Each wall is flat, endless, passes through zero and stands at right angles to its row. A trip goes straight from one point to another. Which walls does it cross, in order?

Walls:
(1): [ 20 -40  33]
(2): [  3 -79 -37]
(3): [-77  -4 -12]
Trips:
[16 47 38] to [-28 -43   5] => 1, 3, 2
[ 20 -17 -45] to [-17  17  -2] => 3, 2
[ 28 -32  55] to [-57  30  -3] => 2, 3, 1
[ 9 61 12] to [41  7 16] => 1
[ -7 -21   2] to [-47  -1 -33] => 1
[ -4 -82  37] to [ 20 -25  18] => 3
[  2 -55 -19] to [-13  24  16] => 2, 1

Walls:
(1): [  7  20 -22  58  11 -44 -22  67 -11 -48   7 -37]
(2): [  6  40 -46  19  67 -10  -6  28  62  45  11   2]
(3): [ 20   7   1  24  60  15  26 -77 -26 -58   9 -22]
Trips:
[-56  -2  -1  45 -12  45  19 -12  21  68   6 -24] to [-28   1  17 -10 -31  34  19 -14 -15  33  56  15] => 2
[ 32  24  22  24 -56  -1   0  36  53  18  46  25] to [ 22  15   5  12  33 -50 -21  -8  19   4 -35   4] => 3
[  0 107   8 -62 -61 -18  -2 -14  24   9  35 -12] to [ 81   3  -2 118 -16 -25   1  22  21  29  23 -65] => 1, 3
[ 21   0  -2  17  13  44 -16 -24  43  22  11  32] to [ -9  21 -55 -54  31  30 -13 -16 -42   5  16  -1] => none
[-25  -7 -17  10 -22  40 -45  66 -19  12  14  23] to [ 14 -42 -44  27  23  12  -6 -10 -57 -48 -12 -50] => 2, 3
[  7  26 -10 -77  -7  13   8  10  67 -29  44   9] to [-26  23  83 -22  65 -15 -43  -3 -30 -19 -22  21] => 3, 2
[ 28  12 -19 -10  15  -3  26  18  13  25   4  23] to [ 14  32  32  61  55  -4 -88  -4  51   4  42 -34] => 1, 3
[ 12  16 -24  56 -20 -26 -23 -26 -40   5  -7  18] to [ 11 -66 -75  27  10 -61  33  30  16  51   9 -19] => 2, 3

Walls:
(1): [ 21  57  21  -8 -14  12  71 -61 -70   9 -36  -2   3  33  15 104  51  -2
 -27  40  -4  22 -40 -26  10  -5  11  40 -16  22 -68  -6  39  27 -46  -8
 -36   4  13  -9  25 -28  14  -6 -29  11   8  -4]
(2): [ -4  21  11  43 -20 -39   5  18  -5  21  19 -17   7 -36  63  15 -11  73
  17  41  -8 -41 -32 -54  23 -50  40 -37   9  -5  14  31  68  61  72 -17
  39 -16  34  57 -30  -7  42  14  12 -10   4 -60]
(3): [  2 -10 -55 -19  26  -7  -5  34 -35   8   0  35 -21  14  -3  14  37 -27
 -68   2  -5 -55  26 -48  40 -25  -3 -12 -38  13 -41 -29 -30 -25 -35   2
  -3  -8  23 -38 -26  43 -20  51  39   9 -20   9]
(4): [ 19  36  40 -36 -13 -23  23   2  18 -28 -38 -40  44  59  11 -42  43   9
 -22 -20 -46   9   6  -1   1  -5 -15  10  44  41 -56   7  16 -52 -13 -23
  13  -7  -1 -36  26  47   3   8 -42 -18   2 -32]
(5): [-60 -62  46 -43  36  39 -23 -11 -18   3  11  60 -10 -96  60  24  57  23
   4 -24 -16  17 -40  45 -15 -21  56   5 -24 -37 -24  55 -13  25 -56  32
 -62 -49 -25 -14 -51  23  13  28 -25  13  20 -36]
Trips:
[-14 -48   9 -46 -50 -25  14 -46 -15  28  24 -15   9 -19  47 -15  73 -49
  18 -12 -22  -6 -34  47 -57  24 -63 -79 -22 -11  37  -8 -13   9  59 -18
 -65  42 -56 -51 -13  11  21   1   9  -2  32  34] to [  2 -39 -10 -46  10 -34  29  21  -6  11  74  47  83  13  26  18 -26   1
  29  60 -15 -44 -24 -47  30  16  29 -28 -33   0 -13   9  37 -16  -8 -50
 -29 -23 -30   2 -42 -50 -12   1   2  30  29 -22] => 2, 1, 3
[ -14  -32  -35  -32  -30   27   -6  -43  -41   41  -49  -27    3   30
  -21   -4   15   18   50   18   13   10   44    6   -3   55    0    2
   -7   26  -16   52   10  -28    4  -44   11  -30   23  -15   18  -22
   10   -3  -13 -101  -43  -45] to [-45 -27 -37  18 -21 -26 -20 -32 -31  29 -36  46  59 -29  39  -8 -14  56
   1  14  30  32   2 -11  68  -4   5  -5  28  24 -37  24 -17  51 -13 -19
   5 -11  60  48  32 -67 -22  14  45  45 -16  -5] => 2, 4, 5, 3
[  2  10 -29   2  54  22   0   8 -35   7 -28  31 -16  69  33   8  96  -5
   7 -18 -23 -11 -47  25 -44  31  16 -12 -22  -8  14   1  24  10 -35  14
 -53 -44 -42  22  26 -11  35  -8 -64 -13 -25 -10] to [ 26  -2   8  41  -4   0 -27  26  14  46   1  21   1  62 -12 -31  43  -4
   2  21  -2  10  25   2 -37 -32  -4 -37 -20  -4  20 -10  14   8 -20  56
  13 -50   8   2   8  33 -47 -10 -27 -36   1  -9] => 1, 5
[-22 -16  17 -46 -30  -2  37  -1  29   9  23 -67  -2   2  15  39 -21  11
  40  17   0  22  10 -12 -24  34  51  30   1  17  -7  40  17  24 -34  33
 -16  58   9 -30 -31  19 -11 -12  -5  -9  37  -4] to [-11 -11  10  13 -36  80  31 -50   7  27  19 -11 -22   7 -33  52  -1 -32
  23   6  -9 -20   9 -31 -10 -56 -49 -50   7 -29  27 -29   1  10  43 -45
  45 -27  19  48 -16  50 -47  -5   2 -15  29 -23] => 4, 5, 1
[-28  10 -23 -21 -23 -42 -26   2  56  -6  20  36  20 -40   5  -1  39  29
 -14 -27   6  17  28  23  23 -11 -12  15 -11   6 -30   5 -18  16  23 -15
 -16  17  45   7 -41  -2  12   1   9 -28 -23  39] to [  25    3  -32   11    0  -18  -26    6  -53  -16   17  -14  -28  -25
 -114   -7   10   26  -20  -14  -19   -1   -4   -7   31   26  -32   20
  -14  -65  -21   77   41   -7   62  -25   54  -13   23   31   38    9
  -82   25   -4    4   65   15] => 5
[ 63  33  47  27  20   7   7  -1  56 -16 -14 -23  11  30 -35 -15  -2  -1
  21 -16  -6 -79  31 -18  15  42  -8 -22 -33  13  30  27 -10 -36  66  -9
  10   5 -23 -42  -3 -91 -21  -6   6 -11 -42  -7] to [-57 -30  64  29  12  -2  -6 -21 -41  44 -21  57  34  13   0 -39  -2  47
 -19  64 -33  -1  21  -3  13   0 -14 -36  33  -9  62  -4   1 -31  -2  39
   4   0  25  45  30 -14  -4 -33  43  14 -45  10] => 2, 4
[-34  -1  23  27 -23  -2 -21   4 -21  37  19  15  -1  13 -44 -13  -2 -36
  12  33  40 -76  32  10  14  -7   2 -58  10  10  -5  70  54  12 -12   7
   5  49 -21 -29  46 -36  -4  23 -47 -57   8 -34] to [ 32  17 -48 -16  52  -4   3  -8  22  29  15 -32  -8 -16  -6 -25 -28  28
 -14 -10  15 -14  16  32  -9  26 -11  -9 -43  73  11  17 -67 -57 -23 -33
  60  -3   4 -20 -57  28   3 -23  17 -14  31 -17] => 4, 3, 2
[ -19   65   27   47   17   19   77  -21  -15    6  -15  -41  -44   11
  -18    5   18  -42   41   24  -25   30   32  -39    2  -63  -23   38
 -121  -34   52   14  -22  -31  -28  -12  -27   44  -14  -54   48   22
   16  -12  -39  -76  -45  -59] to [-17  54 -14  27   9 -34   4 -11  69   9 -17 -56 -17  75 -40 -17 -17 -13
  38 -31 -25 -81   9 -60 -59 -27  39  35 -23 -34 -55   1  27  36  15 -53
  24 -20   6 -22  10  66  22 -21 -54 -24  -4  22] => 2, 3

Walls:
(1): [ 37 -35  23  62  23  55 -40 -57   3  40  43  63 -20  43  -9  16 -14  -4
  15 -38  31 -21  48  22  31   1 -55 -26 -19 -26  -8 -28 -16 -22 -49 -39
  61   5 -19 -51   8  45  -3 -29 -22  42   6 -19]
(2): [ 14 -12   8  16  -7  -5   4 -34  15  35   0  81  -6  -4 -45 -22  26  58
  29 -21  -7  35  -7   7 -47 -20   9 -47  25 -45   7 -51 -33 -27 -24  22
 -32  28 -46   2  13  31   9 -19  46 -27  17  10]
(3): [ 10   1 -11  -6  37  44 -43  39 -51   2  -4 -56  14 -17  57  -2 -23  16
 -31  15  -7  30 -12 -14 -28  -1  -9   8   8   5 -52  10 -25 -30 -45  40
 -37   4 -31 -20  11   4 -54 -29  40  38  -1 -36]
(4): [  5 -31  32 -27   7  17   8  65  18 -11   4 -33  -6  43  32   7  36 -38
  -8  14 -60 -20   4 -28  18   5   7  36 -52  31 -26  70  46 -13 -21 -33
 -23   3   0  64 -46  21 -22  -3  -5 -17 -15 -12]
(5): [-14   3  26 -81  56  21  -7 -15   5 -39 -22  83 -71  17 -29  26  28  37
  66 -15  25  11 -47  -4   9 -75  -9   3  10  31 -33  -7   6  32 -33  48
 -27 -39 -77 -63 -54  82   7  40 -53   1 -51 -10]
(6): [ 18 -59  21   2  52 -16   2  18  40  13  70  -2  29 -26  25  -1  11  36
  64  33   9  91   7 -28   6 -26  -4  12 -11  -8   8  -7  27  31  29  37
 -32  56  19 -48  48 -46 -17  27 -14 -31  29   3]
(7): [ 23 -14  41 -10 -10 -80 -17 -51  20  72   0  78  17   3 -23   1 -34   4
 -37 -40 -19 -15 -34  25   1  28  10  15 -29  28 -30 -13  12  21   5  38
  19  11  13   4  24  -2 -28 -42 -22 -51  -6   7]
Trips:
[  2  56  66  16  -4   1  14  40 -35  75  14  62 -56 -27 -18  27 -22  20
 -52  16 -23 -19 -31  53 -17 -14  -4  52 -54 -30 -15  54  32  92 -62  22
   4 -36 -70 -43  91  32   1  10  17  25  38 -26] to [   4 -105   78  -29  -15   -9    8   36   13    7   -7   -8    3  -15
  -32  -47  -11  -12   18  -42   32  -59   -8  107  -73   11   -2   -6
  -19   -4  -11   -8  -46   23  -18   36  -50   35  -17  -29   30   17
   78   -2   -9   23  -24  -11] => 6, 3
[-59 -34 -63 -26 -16  22  11 -33   5 -19   9  -1  30 -32  54  10 -50  -8
 -39 -38  64   1   8   1  13  13  41  64  -3  30 -26 -59   3 -13 -12 -22
   5  11 -12  18  59  -6  -7 -18 -11 -15  17  -6] to [  7  21  41  47  35   6  21  -8 -10 -17  42 -19  22  48 -17 -18 -26  -3
 -59  24  -4 -48 -28 -15 -36 -36  15 -21  39 -61  14   9  12 -14  41 -17
   6  20 -34  19  24 -15  -6  37 -25   0 -29 -17] => 7, 1, 3
[ 19  -5  27 -11  11  31   7  -5 -12 -18  17  27  78  46   0 -15 -21 -33
 -21   7 -41  23   4 -19  -7 -11  51 -42  49 -51 -20  15  29 -94  74  55
   1  23  29 -17  66  22 -57  -1 -51 -20  21 -67] to [ 35  29 -84 -34 -25 -24  31 -41  72  20 -22  53   6  29   7  45  50  32
 -20   8  64 -20  47  18 -54  -4   9  52   2 -34  15  16  24   2  14 -47
 -10  48  38 -47  -5  79 -46   1  67  -4  41  -5] => 3, 6
